Each point is reached from the start by the listed moves, each made once or not at all, plus a little noise. Say if it took an odd or an even number of moves. Then give how often each move was made.
In the rows, 128 means zero.

Moves:
(1): [100 177 133]
(2): [163 140 148]
(3): [143 126  94]
Start: [ 79 148 155]
Points:
[101 212 140] => odd (1, 1, 1)
[116 158 177] => odd (0, 1, 0)

Moves:
(1): [149 138 107 100 134 122 159 141 123]
(2): [175 203 123 114 133  99 120  85 101]
(3): [107 108 182 166 175 148 100  83 155]
(4): [147 133 100 138 121 134  91 137  98]
(5): [122 118 142 134 136 142 128 111 114]
(6): [145 153 129 158 121 131 116  88 122]
Start: [113 150 113 159 132 125 102 109 140]
Points:
[105 127 160 174 193 154 106  61 149] => odd (1, 0, 1, 0, 1, 0)
[177 232  81 156 131 100  57  76  84] => even (0, 1, 0, 1, 0, 0)
[172 207 129 170 192 132  63  27  91] => odd (1, 1, 1, 1, 1, 0)
[146 175 107 167 141 137 122  68 116] => odd (1, 0, 0, 0, 1, 1)

Moves:
(1): [136 138  99 122 155 145 111 148 141 100 130 108 172]
(2): [148 148 141 133 112 108  98 103  68 118  60  98 117]
(3): [148 134 148 145 120 154 109 130 130 107 100 140  67]
(4): [102 126 111 104 134  83 152 174 120 152 131  98 131]
(5): [123 117 152 147 169 189 119 117 132 149  76 165 118]
(6): [113  92 136 144 150 160 121  74 152  97 161  57 139]
(7): [151 155 123 181 104 141 177 111 126 138 138 158 124]
(8): [129 140 150 129 145 136 121 132 154 123 162 120 116]
(9): [109 141 101 106 129 143 128 143  92 160 143 105 127]
(10): [129 124 127  94 142  99 137  94 166 120 116 109 139]
(11): [110 151 131 138  68 126  91 148 129 171  84 136 137]
Start: [115 129 125 123 136 130 141 100 139 123 147 154 129]
Points:
[121 143 139 194 161 233 147   7  67 145  84  94 115] => odd (0, 1, 0, 0, 1, 1, 1, 0, 1, 0, 0)
[118 157 111  72 135  96 119  57  80 135  83  81 129] => odd (0, 1, 0, 0, 0, 0, 0, 0, 1, 1, 0)
[ 64 152  80 168 148 223 143 119 133 193 113  86 182] => odd (1, 0, 0, 1, 1, 1, 1, 0, 1, 0, 1)
[159 161 175 125 210 191  68  56 162  74  21 125  90] => even (1, 1, 1, 0, 1, 0, 0, 1, 0, 1, 0)

Moves:
(1): [119 136 150 143 123 115 117 129 132 169 156 118 133 141 126]
(2): [110 152 124 132 138 127 123 126  97 147  88 140 160 117 124]
(3): [134 117 112 112  93 142 123 116 140 118 124 132 144 151  81]
(4): [103 136 143 117 123 109 133 110 109 103 138 113 113 138 119]
(5): [122 141 124 143 128 138 129 134 140 124 131 120 135 155 130]
(6): [140 129 126 128 133 113 148 131 111 136 141 110 137 131 122]
(7): [103 129 124  94 138 121 119 131 122 113 141 104 150 136 139]
(8): [133 128 141 115 114 130 119 148 115 120 130 130 120 137 112]
(9): [137 124 137 136 130 127 142 121 131 135 105 137 132 151 131]
(10): [122 121 120 142 128 130 126 118 140 123 109 109 125 117 118]
(11): [117 138 112 116 115 152 133 117 133 129 113 136 110 134 128]
(12): [131 104 116 130 107 139 119 111 123 133 121 140 141 113 161]
(13): [128 143 142 144  94  98 136 134 136 113 119 121 147 125 136]
(14): [123 107 170 129 143 146 142 115 138  99 109 117 160 118 129]
Start: [103 124 144 123 147 132 129 133 109 100 122 136 136 146 137]
Points:
[ 62 134 161 154  58  95 125  75  94 120  58 121 205 174 108] => even (1, 1, 1, 1, 0, 0, 0, 0, 1, 1, 0, 1, 1, 0)
[ 82  97 180 113 103 127 149 101 150  33  60  89 225 175 102] => even (0, 0, 1, 0, 0, 0, 1, 0, 1, 1, 0, 0, 1, 1)
[ 46 100 164  72 121 163 150  65 127  24  64  88 174 195  85] => odd (0, 0, 1, 1, 0, 0, 1, 0, 1, 1, 1, 0, 0, 1)
[ 47 154 196  85  98 103 150 126  67  24  89  70 249 202  77] => odd (0, 1, 1, 1, 1, 1, 1, 1, 0, 0, 0, 0, 1, 1)
[ 33 146 211  98 176  93 144 107  52  99 126  69 222 160 127] => even (1, 1, 0, 1, 0, 1, 1, 0, 0, 0, 0, 0, 0, 1)

Moves:
(1): [153 122 139 107 130 115 168 120 122 137 102 132 116 141 122 116 126 101
 150 137 125 111 112 149 113]
(2): [145 108 135 141 127 141 138 131 141 130 125 130 124 125 113 123 150 128
 148 116 109 138 119 136 115]
(3): [118 117 121 128 135 116 125 139 126 116 111 131 126 118 124 134 127 125
 121 125 139 138 131 133 132]
(4): [118 148 124 132 119 107 132 139 129 123 127 128 124 124 121 135 132 137
 131 125 123 112 111 133 117]
(5): [129 117 117 144 132 132 150 145 133 139 132 107 144 107 117 156 132 116
 103 142 123 105 108 121  98]
(6): [138 126 120 118 142 119 112 120 148 140 144 151 117 129 102 156 136 115
 124 135 122 140 130 129  99]
(7): [153 137 126 121 131 125 137 118 116 128 108  99 126 117 120 136 110 127
 132 123 119 135 129 125 129]
(8): [142 126 117 141 119 139 105 142 124 130 135 141 125 139 127 130 127 145
 123 142 131 136 127 111 123]
(9): [131 139 130 120 125 126 112 131 134 127 119 126 141 120 135 121 125 118
 131 137 139 132 110 128 131]
(10): [126 125 121 112 122 134 123 139 117 116 139 111 119 133 148 131 143 145
 141 143 135 146 116 117 138]
(11): [140 116 114 137 135 120 125 108 120 132 129 116 134 122 120 135 118 132
 136 131 123 132 125 132 126]
(12): [134 106 115 110 127 132 121 116 154 143 133 119 126 144 129 131 141 132
 119 106 143 119 153 116 139]
(13): [127 135 120 145 116 116 135 135 127 141 129 134 115 138 141 137 126 105
 148 134 122 137 150 119 127]
(14): [125 120 116 140 130 140 133 130 144 114 142 130 113 139  95 111 144 102
 112 110 137 134 113 148 143]
(15): [132 130 130 139 120 117 142 122 121 104 135 125 114 120 133 117 135 115
 132 137 137 115 132 101 128]
(16): [126 115 115 127 120 113 126 129 122 152 112 106 147 140 132 106 123 114
 123 120  92 137 130 143 115]
(17): [ 96 144 136 106 102 151 129 124 120 133 118 144 119 121 138 136  93 116
 145 128 111 118 108 119 106]
(18): [128 104 127 137 130 116 125 148 111 120 137 113 105 123 119 106 134 128
 131 126 139 121 128 148 111]
(19): [154 120 129 108 112 131 124 145 138 130 155 127 118 137 137 135 107 123
 104 131 134 133 117 112 144]
(20): [147 127 125 128 122 130 121 109 108 100 118 140 136 140 135 127 138 112
 127 106 127 114 125 133 111]
(21): [100 111 143 138 148 126 118 127  99 142 123 120 122 128 135 141 117 102
 127 141 126 120 121  99 137]
(22): [144 113 125 119 157 140 143 145 144 106 120 131 137 113 123 126 104  97
 154 107 123 111 130 120 130]
(23): [136 134 114 128 129 111 142 134 134 142 140 129 138 141 120 111 124 132
 117 117 155 126 126 128 119]
(24): [109 130 119 122 129 138 118 125 137 135 133 126 101 118 146 121 113 133
 111 117 119 135 126 142 131]
Start: [144 144 137 103 136 127 126 117 122 129 124 133 132 118 107 135 148 134
 126 142 160 120 141 128 122]
Points:
[134 110  93 109 119  87 108 136 107 139 155 104  53 123 129 109 162  90
 139 158 131 153 159 130  76] => odd (0, 0, 0, 0, 0, 1, 0, 0, 0, 1, 0, 0, 1, 0, 1, 1, 0, 1, 0, 0, 0, 0, 0, 1)
[187 100  76  73 102 150 168 192 179 164 147 141  60 130  75 161 115  21
 149 136  78 120  48 137  33] => even (1, 1, 0, 1, 1, 1, 0, 1, 0, 1, 0, 0, 1, 1, 0, 1, 1, 0, 1, 0, 0, 1, 0, 1)
[159 154 112  70 111  97 127 147 110  86 138  83  62  86 140 147 119 142
  99 144 171 136 108  92 145] => odd (0, 0, 1, 1, 0, 0, 1, 0, 0, 1, 0, 0, 0, 0, 1, 0, 0, 0, 1, 0, 0, 0, 0, 1)
[197  99  86  85 153  79 108  88 123 192  91  93 116 150  39 146 137  52
 122 140 131 123  95 129  88] => odd (1, 0, 0, 1, 0, 1, 1, 1, 1, 0, 1, 1, 0, 1, 0, 1, 0, 0, 0, 0, 1, 0, 0, 0)
[193 109 100  73  63 102 144 197 100 138  90  93  58 142  86  98 125  56
 174 144 123 157  49 155  76] => even (1, 1, 1, 1, 0, 0, 1, 1, 1, 1, 0, 0, 1, 1, 0, 1, 1, 1, 1, 0, 0, 0, 0, 0)
[117  92  89 139 104  90 158 175 134 182 187 113  43 116  64 131 126   7
  90 131 123  97  69 115  21] => even (0, 1, 0, 1, 1, 1, 0, 0, 0, 0, 0, 0, 1, 1, 1, 1, 1, 1, 1, 0, 1, 0, 1, 1)
[243  71 127 143 126  92 166 152  73 153 118  68  83  98  92 154 121  41
 154 200 150  98  81  71  66] => even (1, 1, 0, 0, 1, 0, 1, 1, 1, 0, 1, 0, 1, 0, 1, 0, 0, 1, 1, 0, 1, 0, 0, 0)
[187 132  54  97 138 109 113 131 146 154  95 136 133 118  48 135  67  24
 158 115 134 158 115 126  66] => even (0, 0, 1, 0, 0, 1, 1, 1, 1, 0, 1, 0, 1, 1, 0, 1, 1, 0, 0, 0, 0, 1, 1, 0)
[193  43  84  88 150 150  68 138 110  65 179  96  60 129 126 102 132  51
 113 112 212 106 102  69 148] => odd (0, 0, 0, 0, 0, 0, 0, 1, 1, 1, 1, 1, 0, 1, 1, 0, 0, 1, 1, 1, 1, 1, 0, 1)
[207  65 110  98 161 124 125  70  91 142  63 107  85 129  97 152 139  90
 136 103 140 117 128 123  99] => even (1, 1, 1, 0, 0, 0, 1, 1, 0, 0, 1, 1, 0, 0, 0, 0, 0, 0, 0, 1, 1, 0, 0, 1)

Moves:
(1): [121 130 126 119 137 132 130 124 138 132 129 114 126 131 129 126 115 126
 141 129 138 113 132 122 138]
(2): [117 121 124 130 121 107 117 142 110 108 122 120 136 141 123 125 134 133
 140 128 130 118 116 122 127]
(3): [130 122 134 102 134 116 132 124 120 151 140 138 120 132 148 134 130 108
 139 148 117 122 131 113 120]
(4): [126 117 127 135 106 127 126 143 137 137 145 117 134 131 150 144 140 111
 116 125 127 128 145 127 121]
(5): [136 113 132 130 127 114 127 136 117 129 129 113 130 122 128 125 128 143
 120 138 132 109 128 139 122]
(6): [134 132 123 140 144 123 113 119 142 148 125 126 133 129 119 111 123 130
 143 126 133 123 127 122 130]
(7): [126 112 135 118 142 128 113 105 136 142 120 114 147 143 118 159 130 106
 115 152 133 113 126 128 142]
(8): [163 133 126 145 132 124 117 150  95 104 118 113 152 115 159 105 148 127
 133 118 133 123 144 154 121]
(9): [131 123 140 136 144 129 139 119 130 118 115  89 113 106 118 134 137 146
 117 135 122 123 104 108 142]
(10): [134 135 127 141 127 135 110 155 131 120 112 114 155 117 128 138 109 160
 138 136 119 132 108 130 116]
(11): [111 133 146 141 136 124 120 125 134 123 120 140 130 117 153 126 101 121
 132  98 136 119 123 127 125]
(12): [155 115 103 121 117 134 123 120 118 128 120 133 133 160 144 127 121 132
 118 119 105 136 115 148 120]
(13): [109 150 132 118 134 129 139  98 133 134 108 118 158 128 125 117 123 135
 137 137  93 130 146 102 132]
(14): [143 129 127 140 127 127 143 150 129 149 145 140 147 133 142 126 135 131
 105 126 113  98 108 136 134]
(15): [128 129 121 115 106 131 129 126 120 118 132 120 131 130 131 119 123 115
 112 134 139 124 115 131 111]
(16): [113 115 132 133 108 105 147 133 117 121 135 123 145 123 141 139 127 130
 141 116 131 155 126 146 128]
(17): [135 136 139 126 151 127 144 130 115 119 121 114 118 143 121 134 131 111
 127 117 132 142 127 131 117]
(18): [ 95 152 117 147 112 119 130 139 122 135 109 134 135 111 150 139 125 135
 145 124 115 141 121 142 129]
(19): [131 122 122 119 138 140 117 116 127 147 121 121 135 125 107 124 118 132
 125 117 128 119 127 120 133]
(20): [134 109 129 118 142 145  85 100 125 148 156 120 122 155 103 120 116 161
 110 142 146 123 113 122 127]
(21): [122 111 148 127 127 135 145 132 131 141 121 116 138 133 126 104 149 136
 133 122 128 143 132 150 128]
(22): [139 121 115 114 136 130 126 128 117 129 115 135 132 149 122 130 128 147
 124 124 151 132 120 120 122]
(23): [123 150 138 112 118 103 114 137 133 122 131 125 127 127 140 121 133 133
 129 135 118 129 140 136 137]
(24): [134 141 132 124 131 121 121 120 129 127 129 124 138 126 132 140 135 130
 140 111 133 112 126 138 116]
Start: [123 120 126 141 156  88 115 154 115 139 110 134 131 109 133 147 123 125
 138 112 141 124 126 121 109]
Points:
[157 109 130  98 202  66  33 124 141 200  68  61 188 138 178 198  78 143
 151 102 138  61  87  94 106] => odd (1, 0, 1, 1, 0, 1, 1, 0, 1, 1, 1, 1, 0, 0, 0, 0, 0, 0, 1, 0, 0, 1, 1, 1)
[155 118 172 118 185  53  56 171 117 160  70  29 213 104 215 147 133 130
 158 114 178  70 109 132  84] => even (1, 0, 1, 1, 0, 1, 1, 1, 1, 1, 1, 0, 0, 0, 1, 0, 0, 0, 0, 0, 1, 1, 1, 1)
[104  85 129 117 183  64  89 112  40 168  46  57 212 146 190 108 105 203
 180  76 122 130  87 124 108] => even (1, 1, 1, 0, 0, 0, 0, 1, 1, 0, 1, 1, 1, 0, 0, 1, 0, 1, 1, 1, 1, 1, 0, 0)
[181 114 144 138 200 107  57 149  81 168  56  63 235 139 165  84 103 249
 104  85  99  93  71 136 108] => even (0, 0, 0, 0, 0, 0, 0, 1, 1, 1, 1, 1, 1, 1, 0, 0, 0, 0, 1, 1, 1, 1, 1, 0)
[140 146  94 107 162  76 136 140  82 216  82 127 199 169 196 183 129 117
 136  79  74 104 115 117  71] => even (0, 0, 1, 1, 0, 0, 0, 0, 0, 0, 0, 1, 1, 1, 0, 0, 1, 1, 1, 0, 0, 1, 0, 1)
[169  27 118 126 166  73  92 153  53 230 108  34 219 160 198 165 150 177
 100 126 141  82  80 174 115] => odd (1, 0, 1, 1, 1, 0, 1, 1, 1, 0, 0, 1, 0, 1, 0, 1, 0, 1, 1, 1, 1, 1, 0, 0)
[139 142 169 129 180  50  86 183 104 135  64  82 182 121 153 116 102 171
 156  72 184 110  91 164  51] => even (0, 0, 0, 0, 1, 1, 0, 0, 0, 1, 1, 0, 0, 0, 1, 0, 1, 0, 0, 0, 1, 1, 1, 1)
[105 111 102 158 117  34 108 209  34  89  45 102 196 143 193 170  70 172
 155  65 149 152  48 174  46] => even (0, 1, 0, 0, 1, 0, 0, 0, 0, 1, 1, 1, 0, 0, 1, 1, 1, 1, 0, 0, 0, 1, 0, 0)
[108 162 125 108 175  85  97 142  95 120  60  55 204 127 106 149  86 141
 173  97 129  91 101  92  74] => even (1, 1, 0, 0, 0, 0, 0, 0, 0, 1, 0, 0, 1, 0, 1, 0, 1, 0, 1, 0, 0, 0, 0, 1)
[158  74  90 129 149  59  83 116  60 137  50  30 243 154 154 147 140 132
 124 104 130 112 101 110 102] => even (0, 1, 0, 1, 0, 1, 1, 1, 1, 0, 0, 1, 1, 0, 1, 1, 0, 0, 1, 0, 0, 1, 0, 0)

Moves:
(1): [120 133 140 128 113 123 138 107 117 132 155 129  94 119 140 124 118 123
 123 119 106 132 130 144]
(2): [110 114 126 131 152 131 108 139 119 106 134  96 132 145  99 144 139 143
 155 136 134 110 146 136]
(3): [146 149 133 107 119 115 137 101 130 126 137  93 135 130 134 130 134 111
 125 133 125 114 138 112]
(4): [105 139 102 130 129 118 143 119 138 138 120 118 123 127 133 124 121 103
 131 155 131 141 145 129]
(5): [132 129 130 132 130 124 129 137 132 140 121 138 135 129 123 151 134 129
 129 132 114 116 127 142]
(6): [ 90 119 123 145 105 115 159 136 163 148 131 146 114 147 126 118 120 100
 103 145  95 122 100 120]
(7): [127 129 129 132 113 130 129 134 122 123 110 136 134 151 137 150 132 110
 129 148 133 127 140 126]
(8): [141 141 133 141 139 135 141 116 119 136 132 119 110 139 130 125 150 141
 142 116 139 120 120 146]
(9): [138 143 134 120 115 127 130 140 123 102 130 123 108 113 129 131 118 109
 140 105 130 131 118 141]
(10): [131 121 124 135 129 147 107 126 119 134 136 136 128 120 136 131 128 127
 142 132 129 123 115 140]
(11): [112 128 128 126 168 119 128 103 153 129 113 136 148 133 116  93 119 114
  97 147 161 100 140 103]
(12): [130 158 127 137 112 133 119 112 114 134 127 120 116 111 137 137 120 136
 131 108 133 137 121 107]
(13): [124 148 128 124 128 133 134 181  99 137 140 144  81 144 128 138 110 134
 134 124 101 155 101 144]
(14): [123 123 127 124 154 121 121 136 129 113 123 113 110 125 123 114 145 124
 129 132 118 121 142 121]
(15): [127 133 116 122 111 137 138 136 127 127 123 136 148 115 143 141 140 131
 112 144 139 125 121 133]
(16): [134 136 106 126 118 129 147 113 102 122 111 142 160  89 129 124 125 138
 149 133 132 137 128 102]
(17): [132 116 126 161 135 136 116 142 117 122 152 148 133 103 143 127  94 131
 140 116 128 145 111 141]
(18): [ 88 131 147 131 150 112 137 131 142 126 128 123 124 147 124 106 135 112
 137  96 128 122 142 131]
(19): [142 131 119 142 123 112 127 122 117 130 144 136 138 134 119 110 138 129
 117 127 127 113 125 135]
(20): [139 107 116 118 149 146 122 142 147 106 114 131 121 111 140 119 103 148
 150 131 131 123 160 113]
(21): [135 105 139 143 128 115 126 147 115 132 111 101 157 164 108 140 156 115
 122 130 122 103 126 174]
(22): [125 139 128 133 135 126 125 132 134 121 111 125 131 133 132 116 140 144
 133 153 112 128 137 142]
(23): [141 126 117 118 130  89 129 112 108 125 136 110 116 126 115 121 152 145
 138 130 136 112 126 127]
(24): [119 115 106 131 130 129 123 115 151 110 113 143 157 150 126 144 112 125
 104 130 123 116 114 139]
Start: [142 128 113 153 126 138 107 130 126 141 134 131 131 144 141 123 158 137
 153 129 129 120 138 132]
Points:
[ 99 179 115 170 160 115 112 149 142  91 105 181  79 178 156 105 103 118
 148 114  94  82 154 162] => even (1, 0, 0, 0, 1, 0, 1, 0, 1, 0, 1, 1, 1, 0, 0, 0, 0, 1, 1, 1, 0, 1, 0, 1)
[ 58 188  65 186 113  30 148  97  89 118 116  84 119 223 106 103 167  51
 166 173  80  39 129 185] => even (1, 1, 1, 1, 0, 1, 1, 0, 1, 1, 1, 1, 1, 0, 0, 1, 0, 1, 1, 0, 1, 1, 1, 1)
[123  75  54 188 200  91  88 127 100  91  92 118 249 144  90 139 195 154
 145 174 154  25 137 167] => even (0, 1, 0, 0, 1, 0, 0, 0, 0, 0, 1, 0, 0, 1, 1, 1, 1, 0, 0, 0, 1, 0, 1, 1)
[127 123  78 187 122  81 124 115 131 106 157 108 109 206  93 123 186 134
 155 122 122  46  90 175] => odd (0, 1, 0, 0, 0, 1, 0, 1, 1, 0, 0, 0, 0, 0, 0, 0, 0, 0, 1, 0, 0, 0, 1, 1)
[137 183  98 196  94  69 121  86 112 128 164 134  93 110 171  95 168  82
 124 186  93  45 106 147] => odd (1, 0, 1, 0, 1, 1, 1, 0, 1, 1, 1, 1, 0, 1, 1, 0, 1, 0, 1, 0, 0, 1, 1, 0)
[113 174 108 210  93  79 104 165  21 138 187 118  48 165 158 125 147  76
 201  82  99 125  99 241] => even (1, 0, 0, 1, 0, 0, 1, 0, 1, 1, 0, 1, 1, 0, 0, 0, 1, 1, 1, 0, 1, 0, 1, 0)
[176 122  93 184  65 114 115 161 106 126 129 117 133 131 174 180 147  91
 178 146 111  60 108 171] => even (0, 0, 1, 0, 1, 1, 1, 0, 1, 1, 0, 1, 0, 0, 1, 0, 1, 0, 0, 1, 1, 0, 1, 0)
[128 130  89 169 167 148 119 134 128 100  75  91 104 159 171  93 193  90
 170 205 148  55 199 205] => even (1, 0, 0, 1, 0, 0, 1, 1, 1, 1, 1, 0, 0, 1, 1, 0, 0, 0, 0, 1, 1, 1, 0, 0)
[123 199  98 146 148 131 110 118 137 106 138 149 102 135 177 104 116 115
 136 111  94  70 134 164] => even (1, 0, 1, 0, 1, 0, 0, 0, 1, 1, 1, 1, 1, 0, 1, 0, 0, 1, 1, 1, 0, 1, 0, 1)
[ 65 124  52 149 132  61 172 129 126  79 149  96  82 110 122  61 176 104
 202 144  99  80 184 128] => even (1, 1, 0, 1, 0, 1, 0, 0, 1, 0, 0, 0, 0, 1, 1, 1, 0, 1, 1, 1, 0, 0, 1, 0)
